Rows are points. The points of each table are mixes of a few directions, plus a little noise. How many directions does each table use, and how many do they share? Where both have some left over, give the other angles between the two spaces (their principal angles), to ten degrees, smallest first.
In the rows, 128 means zero.

First, 5 rows:
[[137 138]
 [121 119]
 [127 127]
 [179 187]
 [ 76  69]]
Second, 6 rows:
[[178 185]
 [ 88  82]
 [122 121]
 [166 171]
 [114 112]
 [100  96]]
Directions: first 1, second 1, shared 1

First:
[[167 188  59  67 137  29]
 [122 119 139 138 127 143]
 [106  95 166 162 123 183]
 [102  89 173 168 122 193]
 [126 125 132 131 128 133]
 [144 153 100 103 132  87]]
Second (9 x 6):
[[ 86  38 158 141  70  83]
 [ 75 196 107 168 156 102]
 [165 148 121 109 146 157]
 [167  80 143  99 108 147]
 [102 181 111 150 152 119]
 [159 179 111 116 163 159]
 [172 175 112 108 163 167]
 [133 106 135 122 117 128]
 [ 93  49 155 139  77  90]]
Directions: first 1, second 2, shared 0; angles 70

First:
[[112 127  68 123 177 138 101 209 106]
 [126 108  45 148 153 148 124 189 125]
 [106 167 186 102 133 123 126  84 130]
 [196 116  98 154  66 104 125 165 190]
 [108 151 146 128 122 144 150  67 145]
 [109 117 179 115 138 125 133  89  87]
 [106 130 153 124 135 139 143  82 113]
 [104 101 153 116 160 130 124 124  65]
 [185 135 123 142  68 102 125 144 192]]
Second:
[[ 99 180 142 112 143 139 128 101 151]
 [172  70  86 147 118 108 110 206 107]
 [ 95 195 134 105 150 140 121 114 159]
 [ 66 249 146  88 165 151 120  91 183]
 [145  90 128 141 115 122 134 130 110]
 [156  53 143 154  98 119 149 105  89]
 [160  58 126 151 104 117 139 134  95]
 [130 131 121 127 131 127 124 141 130]]
Directions: first 4, second 2, shared 2

First (11 x 12):
[[ 75 138 189  71  86 128 142 211 115 144  57   7]
 [120 110  93 114 146 154 117 146 139 132 104 132]
 [115 132 142 114 113 126 132 141 121 131 119 104]
 [170 141 134 181 136  99 131  61 126 114 194 192]
 [ 93 135 120  76  70 132 139 129  89 132 144 113]
 [139 125 140 147 153 126 125 139 147 128 110 120]
 [142 118 116 148 162 135 119 131 151 127 115 141]
 [127 119  85 117 126 143 122 109 121 127 147 166]
 [149 109  82 149 170 147 113 113 150 125 130 176]
 [147 153 162 155 103  91 142  80 108 119 186 150]
 [131 127 146 136 143 126 126 149 142 130 103 105]]
Second, 10 rows:
[[147 174 142  91 107 120 150  93 121 145 158 112]
 [154 111  96 168 166 132 114 101 144 117 147 187]
 [103 128 155 112 105 119 135 153 112 126 116  90]
 [116 102  78 104 154 155 117 142 132 126 115 144]
 [ 86 111 117 108  77 124 129 132  83 115 151 138]
 [134 139 169 165 108 123 124 148 146 137  93 103]
 [202 198  97  52 200 169 149  93 195 181 110  94]
 [ 97 101 126 128 117 115 126 138  97 106 145 137]
 [128 125 157 185  98 127 114 148 143 132  94 126]
 [113  92 142 167 148  98 122 133 108  93 151 151]]
Directions: first 3, second 5, shared 3
